Every row gives one point. The last column is the point's height on a tilted bowl or saddle (a function of degree 2), plus a little noise. Along how many of its main directions does it bend up, bend down or stay straight?

Points (18 x 4)
[[  4  -3   7   1]
 [  3  56   8  33]
 [ 36   2   8  -4]
 [-18  -4  14   1]
 [ 25   1   3  -4]
 [ 39 -25  28  16]
 [ -6  19  13   2]
 [ 41 -21 -17 -25]
 [ -2  -2  10   2]
 [-52  13  33 -24]
 [  2  -4  49  43]
 [-13 -24  30  28]
 [  5  -4 -13  -3]
 [ 40  35  11  25]
 [-54  -7  43   0]
 [-28  65 -51  79]
 [-20 -11  35  20]
 [ 12 -10  -9  -5]]
Directions: 2 up, 1 down, 0 straight

Points (24 x 5)
[[ -5  31   0   3  -9]
 [  8 -33 -25  10   3]
 [  7  30   8 -40   1]
 [ 34 -38  15 -40 -14]
 [ -5  36  17   3  -8]
 [-34  45  31  39 -47]
 [-23  35  26   2  -8]
 [  8  -2 -40  21 -28]
 [-42 -28 -31 -26 -58]
 [-10   7  15 -26  -8]
 [ 24   1  19  33 -14]
 [-39 -40  33   4 -46]
 [ 18   3  -6  21 -13]
 [ 39   2  -4 -19 -17]
 [ 21  20  -6   9 -19]
 [-13  -3 -20  13 -21]
 [ 42   7  37 -19 -27]
 [ 42  -8   5 -26 -15]
 [-48  61  -5  23 -14]
 [ -1  20 -38 -32 -21]
 [-41  -7  30 -23 -35]
 [-54  -2  51 -31 -53]
 [  4   7  -4  -7  -9]
 [ 31  -1 -16  52 -23]]
Directions: 1 up, 3 down, 0 straight

Points (26 x 5)
[[-26  13  -4 -63  21]
 [ -4  18 -22  32  20]
 [-45 -32 -29  24  43]
 [-21 -33 -25  -8  20]
 [-14  23  -5  -8   6]
 [ 40  17 -30  45  39]
 [  3 -34   1   9  18]
 [ -4   1  -1 -49  14]
 [ 30  11  31 -18  20]
 [ 29   2   5  51  31]
 [ -1  41  24  41  34]
 [ 53 -30  21  17  37]
 [-23 -31  -3 -20  17]
 [-24  -5 -41 -54  23]
 [ 15  17 -15  -3   7]
 [-19  -5 -12 -11   7]
 [ 43   3  -5  23  22]
 [ -3  -8  -8 -22   6]
 [-40  12 -15   8  18]
 [  3 -46  63  41  62]
 [ -8  24 -36  18  18]
 [ -1 -50 -37   7  35]
 [ 17 -14 -23  13  14]
 [ 12 -25  40  -5  24]
 [ 23 -35  -3  20  24]
 [  6 -37   5  30  27]]
Directions: 4 up, 0 down, 0 straight

Points (46 x 7)
[[-20  -2 -27  24   7  49  22]
 [ 44  46  15   9   8  45  17]
 [-21 -23 -44 -46 -22 -30 -14]
 [  0  33  30 -11  -7  38 -11]
 [ 27  38 -12  17 -14 -23  -8]
 [ 41 -53 -17 -37   9 -71   1]
 [ 42 -29  21 -16 -78   5  -3]
 [  9 -14 -31 -35  61  11   0]
 [-31  -9  20  15   6   1 -28]
 [ 20  29  30  -1  -3  -3 -20]
 [ 27 -49 -33  -9  18 -45 -64]
 [  6 -30 -32 -35   9 -26  -7]
 [-45 -40 -15  -5 -31 -19 -16]
 [  2 -13 -24  28   8 -33 -18]
 [  3   6  44 -29  13  66 -35]
 [ 15   9  39   9  -7  -7 -31]
 [ 48  19  49  -9  -7   7 -26]
 [ 31  -6  44 -22 -15 -27  13]
 [-41 -12  36  24 -21 -28 -49]
 [ 39   7   9 -16 -23  17  15]
 [ 30 -16 -29  11  17  27 -28]
 [-42 -12  16  28  -9  32 -15]
 [  5  -8   9  27 -23 -24  -9]
 [ 30 -34  11  26 -22 -64 -30]
 [-14  14  30   1  -8  -1 -26]
 [-27  16 -52 -23 -24  20 -28]
 [ 17 -19   5 -29   0  -5  20]
 [ 33  -4  13  56  21  19   5]
 [  1  -9  51  -7  13   6 -49]
 [ 26 -27  14   5   0  11 -39]
 [-51 -39   0   1  33  -5 -24]
 [ 33  11  14 -22 -12  31  16]
 [-23  22 -14  12  -3 -21 -33]
 [ 38  18 -13 -26 -10  -9  15]
 [-42 -32  25   9 -21 -17 -21]
 [  0  12  12 -29  -2 -17  16]
 [-60   3 -22  22 -32  18  -1]
 [ 33  -7  48  -8 -36 -12  -9]
 [-14   3  28 -22 -10 -23   4]
 [-47 -33 -41  -6 -16   8 -35]
 [-13  -7  23 -15   2   3   1]
 [-33  10  -6 -23   7  -5  -1]
 [  2 -32 -60 -45 -38  34 -74]
 [ 11  -1 -26   2  22 -33 -20]
 [  8  -9 -14  -4  37  32 -13]
 [ 32 -17  25  17  16 -33 -35]]
Directions: 1 up, 2 down, 3 straight

Points (64 x 9)
[[ 16   5  -3  -6 -14 -26 -37 -20 -12]
 [ 27  -6   5 -20  33   9  23  13 -13]
 [ 46 -19 -21  10  41  45   2  -2 -29]
 [ -4  26  -1  13 -15 -16 -15  -1   0]
 [ 28  20 -43 -31   0   6 -15 -18 -25]
 [ -7  18  38  -3  40  -8   2 -42 -28]
 [ -1  32 -38  42  11  17  23  22 -15]
 [-14  47   1 -13  14 -18 -14  -2 -28]
 [ 55  14   3 -13  25   3  16 -14 -13]
 [ -6 -23   0  31 -28  -3 -62  11 -39]
 [ 64  -8 -15  23  -9   0 -15 -25 -16]
 [-18 -16 -31 -26  -3 -15 -65 -24 -52]
 [ 44   7 -19  -9 -20 -20 -18 -13  -3]
 [ 31   5 -10 -10  46  -3  10  -3 -17]
 [ 40  27 -43  31 -44  24  43   2  -1]
 [ 47 -14  -7   1 -22  -8  23  -2  -7]
 [ 14 -13 -19  33 -35  -5   3  14   3]
 [-20 -41  31  31  19  21  13  -6  -7]
 [-22 -10 -28  14 -13  14 -33 -15 -16]
 [ 32 -24  -2 -23 -38 -30 -17   4 -20]
 [-18  -5  74 -17  -3  39   0   5  50]
 [-19  21  -1 -24  35  55  11  16 -22]
 [-14 -33  18  16 -25 -72  20  24 -37]
 [ 56 -44   7  -2  -8   4 -69 -29 -37]
 [ 15  62  -4  -2  33 -11  39 -10 -54]
 [  6 -34  26 -36  11 -13 -16 -42  -6]
 [ 20 -17 -11  45  22  42  24 -26 -40]
 [-18 -36 -22   7 -13 -11   7  16   1]
 [ 48   6  21  43  28   5   2  12  -1]
 [-28 -10 -13 -10 -21  14  25  -2  -1]
 [-18  18  52  15  62   7  26  41 -28]
 [-66  -1  26 -40  22 -20 -23 -43 -64]
 [ -3  55  55  -3  28 -51 -65  33 -34]
 [-14  24   9   4  16 -10 -34  14 -15]
 [-19 -46  27 -10 -17   7  29 -11 -22]
 [-34  24  -2  -9  20 -25  20   6 -32]
 [-13  42  10  -8   6 -71 -36  10 -50]
 [-43   7 -61 -19 -17 -41 -15  36   2]
 [-12  36   6  23  22 -26   1 -29 -39]
 [-50   3   4  -3  15  40  17 -10 -11]
 [ 21 -38 -15  -2 -31 -27   7  36 -15]
 [ 26 -16  20  -7  47 -18  23 -22 -13]
 [  0  -1 -38   2   7  36  24 -11 -12]
 [ 28  11  40  19  -3 -29 -44 -14   2]
 [-19 -15  10   9 -12 -24  64  16 -40]
 [ -5  -7  25 -16 -15 -26 -54   0 -21]
 [-18  54  19 -21  -2  -9 -35 -43 -51]
 [-23  18 -33  16 -19  -2  -9  20   8]
 [  2 -12  21 -54  26  -1  21  24 -29]
 [ 14   0  44 -71   4   8   1 -19 -10]
 [ 39 -50  40   5 -32  29  23  17 -36]
 [ 30   4   0  47  17   3  -4  64 -16]
 [-31   6 -10  12   4 -10 -50  15 -30]
 [-22  -7  34 -22  31 -39  10 -37 -44]
 [ -3 -34 -17 -24 -33 -22  -4 -47 -13]
 [ 22  38  44   8 -43  35 -16  20  13]
 [ 39  35  23  11  12  -7   0  -2   3]
 [  7   7 -35  28  10   7  24 -19  -5]
 [ 22 -29  10 -22 -46   6 -21 -42 -39]
 [-33  -8  14  -6 -27 -25 -24  20 -21]
 [-21   2 -22  -7 -39  20  -7 -40 -10]
 [ 12   9 -19  38  -9   4   1  41  -2]
 [ 38   2  -3 -16  16 -23   5   7  -1]
 [ 60  21  35 -25  28  -5  25 -11  -8]]
Directions: 1 up, 5 down, 2 straight

Points (75 x 9)
[[ 27   8 -44  23   9 -23  -5   5  10]
 [ 33  13  -4 -35 -13  23 -24 -31 -32]
 [-45  12   3   9 -18 -60  -7 -20  16]
 [ 13  17 -27 -21 -12  -1  39  44 -12]
 [-25   1  36  -5  -7 -24   9 -27 -15]
 [ -8 -15  61  20  13 -27  -9   9 -49]
 [-21   0 -12 -25  45  -3   2 -21  12]
 [-33  -8  37 -48  -6  29  64  19  12]
 [-13  18  62   9  14 -12   4  -1 -30]
 [-37   9  23   0 -34  11  35  13  14]
 [-28  -1   7  10 -16 -24  44 -59  -8]
 [  9 -40 -13  53  -4 -50 -14 -18  16]
 [ 49 -11  15  -2   7  15  -2  33   0]
 [-31   2 -17  -1  27 -19   9 -12   3]
 [-21  -7   0  13 -42 -12  39  13   9]
 [ -3 -13  51 -12 -19  11 -13  27  37]
 [-23 -15  -3   4  45   9 -20 -10  -1]
 [ 15  -9   9 -35  11   7  -7 -18 -12]
 [  0  43   5 -42  -8  35  15 -31  -7]
 [-24  -8  -1  -6  17  36   5  -8  21]
 [  0  17  64  -5  -9  11 -19 -18  -4]
 [ 35  20  39  36  10 -53 -27  18 -31]
 [-46  -5   1  67 -14 -19   2  40 -11]
 [-15  22 -12 -61 -15 -32 -22 -10  58]
 [-29 -16   7  23  25   8   3  -7   0]
 [ 78  42  45 -13  65  45 -19  21 -29]
 [-16 -59 -66 -26 -50  26  -3  10   2]
 [ -3  14 -14 -16  33  -3  16  38   4]
 [ -4  29  18 -44 -10  -5  31  23   6]
 [ 35  21  12 -33  -8  -7   9  -4 -13]
 [ 48  25  22 -21  26  -2 -11  17 -15]
 [-15 -10  24  16  -7  -6  31 -20 -12]
 [-26  -3 -23 -14  30  21  37  -2   1]
 [-27 -33  -9   4  32 -29  -8 -15 -17]
 [ 63   4 -24 -44  15  47  17 -33 -84]
 [  2 -34 -12  -2  26  -9  22  13 -10]
 [  8  -3 -12  37 -10  26  17  18  14]
 [-20  39  12  -1 -22  11  20  19   6]
 [-27  14  61   8  15 -42   6  10 -55]
 [-29 -35  20 -27 -43 -21  25  12  31]
 [ 29  22  10  24  42 -87   5   3 -12]
 [-34 -18 -25  16  -4 -50   4   8  -1]
 [ 62  -5 -21   5 -29 -35 -19 -20  19]
 [-22  11 -32 -45  -6 -30  14 -12  23]
 [ 26  14   8  27  -3  20 -26  13  -6]
 [ 38 -14 -22 -43   5 -38  -6 -11  15]
 [-18 -33 -19   6  35   3   2 -30   0]
 [-16   8   7   7   5   0  23 -21  -6]
 [ 10   6  14   9   7 -43  42 -40 -36]
 [ 23 -12  47   0  17 -21  14 -11 -46]
 [ 24  18 -29  10   0 -20 -38 -24   3]
 [-31  13  23   7 -12   4  24  -7   2]
 [-18 -44  77  -9 -26  63  14 -41  66]
 [ 20 -10   0   0 -14  -4 -15 -20  -3]
 [-12 -55 -36  15  31  21  13 -29   8]
 [ 24 -23  12  26 -29  -4   5 -19  13]
 [ 16  30 -58 -26  56  25  -9  21   3]
 [ -6   2  12 -17 -36  21  49  19   6]
 [ 27  -3 -68 -23  32  48  -6 -30 -42]
 [ 25  28 -33 -10 -18   0  -4  40  -5]
 [ 21  35  -4  -4  -2 -18  -9  -7  -4]
 [-24 -21   4  -4 -37   2 -30 -39  49]
 [ 28  25  35 -28  13 -29  34  62  26]
 [ 42  -9  -3  -1   1   5   9 -48 -35]
 [  4  -2 -20 -29 -24   3   7  -7   7]
 [-52  16   5 -10  42  12  -2 -45  46]
 [-60 -25  31 -12  23 -29  31  -5 -51]
 [-32   1  -2  14  40  -8  31 -35  -6]
 [ 41  43 -28  17  30 -17 -18  20   1]
 [ -7   1  32   3 -17  -4  22  58  23]
 [ 34  10  16 -42  12   7   8  10  -7]
 [-15  31  23  35  33   8 -22 -23   1]
 [ 29  19  34 -14  33  15  38 -31 -51]
 [-37  37   2 -31 -21  16 -22  15  54]
 [ 13   2  57  39   7  54 -55  23  21]]
Directions: 4 up, 3 down, 1 straight

Points (65 x 9)
[[  8 -17  16  -2  20   0 -28  17   8]
 [ -5 -15  -8   4  11 -34  13   6   3]
 [ 21   2 -26 -12  -6  16 -53  29  51]
 [ -2  -1  27  18 -11   5 -20  29  18]
 [ -4  40  15  -7  31  26  -2 -12   2]
 [  4 -25 -11 -38 -18  19   4   8  29]
 [ -9   1  30  41  14 -28  26  19   5]
 [-22 -38   0  19 -17  19 -25   1   6]
 [ 31  41 -17  -2  16 -23   8  23  10]
 [ 29 -28 -46   5 -44 -22   5  -9   0]
 [-14  17 -25 -25 -18  -8  25   1  12]
 [  0  16 -21 -56  12  52   6   9  30]
 [ 15  -8  24   6 -16 -18 -23  17  -7]
 [ -4  40  12  22 -26  66 -32  -2  48]
 [ 32   6  -3  18  -4 -28  11  48  37]
 [ 35  55 -14  -5   3 -25 -10  51  26]
 [-34 -53 -18  15 -41 -11  93 -18  61]
 [ 13 -21  30 -22  57 -30 -18  29  -1]
 [ 59 -29 -29  68  20   0  27   8  57]
 [-28  27  15   5  -9 -13   0  10  -1]
 [  1  23 -11  23   0 -17   1 -12  -7]
 [ -8  29 -41  -8  -9 -10 -22  -6   3]
 [ 14   0 -58   6 -58 -33 -17  24  21]
 [-26   4 -24   3  25 -30  26  35   3]
 [-30 -13 -20   1   4   8 -21 -35   4]
 [ -4  13 -22 -74  33  36 -18  39  30]
 [ 24   4  13 -53 -40 -10  43 -26  63]
 [-10 -61  44  17  22 -16   0  18  15]
 [ 46   3  -5 -10  29   6 -17 -26  11]
 [ -8   9 -11   5 -28  50  -2 -29  14]
 [ 20   2  33  18   2 -16  39  12  12]
 [ 12 -56 -31  21 -44  15   9   4 -14]
 [-27   7 -42 -17 -44   6  -4  -2   4]
 [ 59  10 -11  22  29 -18 -14  22  33]
 [-11  -8  24  -4  31   2  27 -43  15]
 [ 51   5  15 -17 -47  29  20  35  71]
 [-13  59   5 -23  -8  22  36 -22  30]
 [ 15  15  39 -14  14 -11  42 -71  30]
 [ 46  -8   4  10 -31   6   7  -2   1]
 [ 13  43 -31  54  -9  66 -14  56  53]
 [ 14   2  16 -53 -10 -21   1 -26  19]
 [ -7 -91  19   7  86 -14 -37  12  33]
 [-58 -20   1   7 -53  -2 -18   6  21]
 [-30 -31  11 -12 -22  15  30 -23  24]
 [ 33 -29  33 -35  28  24 -31  31  42]
 [-22 -37  23  -2 -26 -40 -35   6 -21]
 [-30 -19 -41 -22  47 -21  25 -42  19]
 [  1 -31  13 -25  -4   2 -20 -13  -1]
 [ 14 -18   5  24   0  -4   8 -32 -16]
 [ 17 -21 -37  12  -9  -3 -20   4   9]
 [  4   9   2 -83  42   7 -35  11  27]
 [-15  -9  -7 -19  -8 -13  21  11  17]
 [ -5 -30   7 -35  15 -28 -28  13   4]
 [-47  19 -20 -18 -24 -42 -26 -30  -2]
 [ 24 -45  -7   5 -27 -22 -11 -28 -37]
 [ -4 -30 -40 -13  47   0 -22   2   7]
 [-13  33 -11  15  13  -8   8  48   4]
 [-10 -59  30  10  -7   5 -19  10   2]
 [-10   3   5  10 -15  20  -8 -36   1]
 [-17  38  35 -23 -23  19 -13  31  54]
 [-34  32  25  -4  23 -24 -36   6 -17]
 [ 36  22  24   3  17   5  21  -2   7]
 [ 12  -4  11 -24  48   4 -10  -2   1]
 [  5 -37 -37   1  -5  17  56 -15  22]
 [ -9  51 -21 -11  -9   2  12   6   0]]
Directions: 4 up, 2 down, 2 straight

Points (65 x 9)
[[-55  23 -58  11  30 -16  21  14  -1]
 [-10  27  17  10 -20  41 -11   4  23]
 [-11  -8  51   6 -21 -34  20  17   8]
 [-15 -20 -27  17   7  47  11 -37  39]
 [ 16 -44  -9 -31  37  37  13  14  63]
 [-12  10 -35 -36  39  -1  -8  -8  13]
 [-33  12  14  24 -31  40 -13  19  23]
 [ -3  23 -42 -33  -3  15  33  14   6]
 [ -8   7 -27   0  22  31  10 -15  17]
 [ 24 -21 -34   6 -23  27  11  12  32]
 [ 17  -7  12   5 -13 -17  37   1   9]
 [ 35 -12  29   2 -18 -28  43  38  24]
 [-14  48 -28 -21  42  29  12   3  29]
 [ 17   1   6  40  15   6  23   2   9]
 [ -4 -22  26  34   4  32  43  32  34]
 [-12  -8  14 -19  15  21 -11 -16  20]
 [-49 -19  32  13  31  31  -1  67  32]
 [-15  -1  15  22 -13  30   8 -29  15]
 [ 53  -6  -7  60 -44 -39  18  29  29]
 [-18   0  26  16 -39 -21 -11  41  13]
 [-15  21  15  13 -13 -20 -12  -9  -4]
 [-30 -11   1  37  -5  32 -13  -8  29]
 [-45 -12  14 -26 -55  25 -47  -6  28]
 [ 53 -23 -58 -25  19  -9 -16  43  25]
 [ 19  10  30  -2  13  14   4  48  16]
 [  4  26 -42 -40  10  51  78   4  54]
 [ 29 -18  36 -57   1  -5 -63   6  39]
 [-21  11  20 -18  15  26   4 -49  32]
 [-25  -1  33 -12   8  -3  -1  48   6]
 [ 31  12  10  12  47  14  48  35  21]
 [ 15  10  25 -31 -36 -42 -37   3  30]
 [ -8  32  15 -42   7  -3  -5  10  19]
 [ 29   0 -11   5 -15  -9   2 -14   3]
 [ -2   0  24  25  -9  -4 -17  26  11]
 [-12 -10 -27 -22 -11  46 -12   5  26]
 [ 34  61 -19 -13 -14  -2 -29  43  26]
 [  5  27 -33 -10 -39 -30  19  39   6]
 [-30  34 -68  -2  -1  32  28 -19  -6]
 [  9   1 -28  15  14 -17  10  17  -2]
 [-21  34 -14  -1 -48 -10  16 -33 -10]
 [-42   6  33  -4  39  34 -17  20  34]
 [ -2 -19  34   3 -34   4  17  33  24]
 [ -4   2  23  -8  -7 -24 -30  38  11]
 [ 27  35   0  -5  -9  14  -3 -14  10]
 [ -3  18  24   3 -28 -27  16  56   6]
 [ -4   1 -13  33  19 -26  19   0   2]
 [-28  38  27  15  44   6  36 -26  43]
 [-20 -28 -16 -24  13  10 -10  -4  20]
 [ 12  -9  34 -35 -21 -12 -16  71  40]
 [-31   6  46  29   6   6  17   6   7]
 [ -4  36 -38  -7   9   3 -27 -38   3]
 [ -6   6  -4  21  53  -7  43  -2  27]
 [-20  -9   6 -12  45  -9  47 -25  49]
 [-62 -31  11 -15   7   4  -1  53  18]
 [ -8   5  42 -25 -52 -49  41  -6  39]
 [-37  17 -50 -31  43 -50 -32   1  14]
 [ 28  21 -10 -13  42  27   5 -29  34]
 [ -9 -21  11   4 -23   1   6   0  13]
 [ 35 -22  23  -8  -7  23   3 -25  32]
 [ 15  15 -18 -18 -16 -80  32  -4  33]
 [-20 -56  11  -7 -14  31  -6 -68  49]
 [ -5  21  72 -28   4 -23 -13  18  23]
 [ -7 -40  22  24  18 -17 -61 -13  37]
 [-10 -21  -2  -5 -13 -30  12  -6  13]
 [-17  20  -5 -30  17  41  45  -3  37]]
Directions: 4 up, 0 down, 4 straight
